Each row of a before or after table is a point. One or more steps were done to the points. Then noise was added and the rows were shuffled. The steps act on columns, c1 being the first. What was done? A step turns or swaps two columns, mirrors them in a line or flattens them onto one, adds a multiple of one to another, or multiplies or shifts one. Angles are multiples of 10 degrees, from the lower column toward the higher: turns from -170 to 170, lines from 10 to 170 but not 90. Use the fewest steps. Two steps may share a column if one is a turn and the other turns, adds or multiplies; they go together, in the order done. Otherwise the lowest column goes first.

Before (13 x 3):
[[ -6  49 -80]
 [ 24  52 -36]
 [-42 -52   2]
 [ 20  21 -34]
 [-17 -49 -25]
 [ 21  45 -57]
 [-32 -47   8]
 [-48   1   7]
 [-72 -25  27]
 [-21 -33   7]
 [-76   6  -3]
 [-25 -79  22]
 [-56 -14  10]]
After (13 x 3):
[[  1  27 -60]
 [-31  -5 -39]
 [-36  14  64]
 [-74  27  55]
 [-18  -2 -83]
 [-34  -5  57]
 [-22  -1 -56]
 [-54  -2 -55]
 [  6  45 -24]
 [ 13  15 -39]
 [-14  13  40]
 [ 39  30 -66]
 [  8  22 -54]]
Steps: turn c2 and c3 by 130 degrees; turn c1 and c3 by 50 degrees

Before (8 x 8):
[[ 19 -39 -33   7 -26 -29 -54  25]
 [-26 -55  83 -56 -39  61  54 -15]
 [-25  33  -9 -23  41 -52  33  80]
 [-34  12  61  33  52  -4 -45  11]
 [-26 -33   0 -30  40  27 -12 -21]
 [-23 -40  30  -7   0  63  41  41]
 [-10 -64 -30  28 -37  30  19 -36]
 [ 20  37  35 -71 -61  42 -44 -20]]
After (8 x 8):
[[ -2 -29  21  20 -44  30 -18 -26]
 [-39  36 -14  80  41  36 -37 -21]
 [-76 -55  43  63  26  58  63 -10]
 [ 22 -64   7 -20  37  31  15 -28]
 [-52  11  52 -41 -49  -4 -44  14]
 [-25 -38  21  10   1  67  41  47]
 [ 32 -38 -26   2  27 -24 -56  20]
 [ 18  40  20  16 -40 -50  32  80]]
Steps: mirror c1 and c3 in the line at 130 degrees; turn c4 and c5 by 170 degrees

Before (11 x 12):
[[  8 -16 -15  22   3  -9  -1  16   0  15  52  -2]
 [ -8   3 -24   5   7   9  11   0   5  -7  -2  -9]
 [  8  22 -22 -43  -5 -32 -21  23 -15  27   4 -12]
 [ 22  13 -10  32   7   4   1  -1  -4  17  42 -16]
 [  8   0  -1  21   0 -23  11  -6  12  13  43 -12]
 [  6  21   6  -7  10  11  -8  -6   4 -23  10  13]
 [ 10  20 -13   7   1   8  14  30  12 -16   1  -1]
 [ 13   6 -11   6  -9 -10  -6  -5   0   0  -2  16]
 [  3   5   7   4  13  -1 -11  13   8  -8 -15   1]
 [ -4   6   6 -35 -17 -30  -7  27 -38  25  -2  -1]
 [ 13   3   2  -5  14 -20   0   5 -18 -24  -7   9]]
After (11 x 12):
[[ 10  -8  -1  43  -8 -68 -15   2  12  -6  22 -13]
 [ -4  30   7  -2  41 -90  -7   7 -34 -24 -35   0]
 [ 28  12 -10  42  -5  12  -9  -6   7 -14  32 -16]
 [ 10 -12 -14  52  18 -27  -7  -8 -13 -13  21  -2]
 [ 17  14   2  -7  -1 -60  12 -14 -15  21  -5   8]
 [  4   0   7 -15   9  -3  14 -17  12   1   4   1]
 [ 11  27 -22   4  31 -96   4  -3   3 -34 -42 -12]
 [  7  13   5  10 -12  32  18  -8  20  17  -8  12]
 [ 13   7 -13   1  36  24  -4 -11  29  21   7  -1]
 [ 17   5 -11  -3  -2 -30   5  10   5  -3   6  17]
 [-10  -1 -24  -2  -3  27  -6  -7   7  11   4  -9]]
Steps: multiply c1 by 1.3; turn c2 and c9 by 40 degrees; multiply c9 by 1.3; swap c4 and c11; turn c5 and c8 by -110 degrees; multiply c5 by 1.3; multiply c6 by 3; turn c7 and c10 by 150 degrees

Before (10 x 20):
[[  4  27  22  11   1  -4 -14  21   3  -2  -8   7 -18 -18  -8  -9  -7   1
   -5 -20]
 [-19  27  -9  22   5  26  -3   8  -2   0   0   2 -14 -21 -17   2   9 -18
   -3  13]
 [  5  10   4  -1  38   4  -3  18  20  17   4  14   4   7  25  13 -12  -6
   13  17]
 [ -4   4 -12   1   5  -4  -5  -8   6  -3  11 -19 -11 -16   9 -22  13 -24
    2  -6]
 [ -1   6  13  -3  17 -19   6   2   9  18 -31  -6  23 -20 -21  25   2  13
   -9   1]
 [ 10  -8 -15  48  18 -13  -3  -6  10   0   4 -21   1  20  -4  -5  -4  24
    8   9]
 [ 11 -19 -14   0 -11 -16 -17  16   8 -15  -6  16 -13 -12   5 -10 -26   1
   -8   1]
 [  0  -5 -15  11  -4  19   7   3  -3  -2 -15  10 -24 -33   5  20  32  -8
    5  -3]
 [  0   6   2 -19  15   0 -18   9  -8 -16 -18  -6  -1  10 -13  -4   5  -8
  -22  15]
 [  5 -17 -16  11  10 -14   4  -9  39  21  -1  -3  12 -13  -4 -10  -5 -37
  -18  -7]]
After (10 x 20):
[[  7 -15 -18  22   9  12  -3  17  13  21  -1   0  22 -11  -5 -13  -4 -38
   -8  35]
 [ -1  -8 -13  25  -7 -15  -2 -13   3  -2 -12  11 -20 -33   5  18  36 -12
  -14  -4]
 [  9 -10 -15  96  18   9   3  13   0  -1   3 -20  -4  20  -4  -5  -8  24
    7  11]
 [ -4   7  10  -5  17  14  10   8   1  16 -29  -6  24 -16 -23  26   1  14
   -4   7]
 [-17  27  -7  41   5 -18 -11 -20  -4  -1   1   4 -11 -19 -17   0   8 -19
   -4   8]
 [ -1   7   3 -39  16   6 -23  -8  -7 -13 -20  -7  13  10 -13  -4   7 -11
    6   2]
 [  7  26  21  19   3  15 -23 -18   9  -5  -5   4 -11 -16  -8  -8  -6   0
    4  -6]
 [ 13 -19 -15   1 -11  22 -22  -6   1 -12  -5  18  -5 -13   7 -10 -26   3
    8   6]
 [ -1   5 -12   2   5  -4 -10   9   5  -3  14 -22 -11 -17   7 -20  10 -19
    3   3]
 [  6  12   6  -1  36   8  10 -18  -3  25   5  11  -3   9  23  12 -12  -4
    8  26]]
Steps: multiply c4 by 2; turn c6 and c8 by -150 degrees; turn c13 and c19 by 40 degrees; turn c7 and c19 by -60 degrees; turn c9 and c20 by 60 degrees; multiply c9 by 0.4
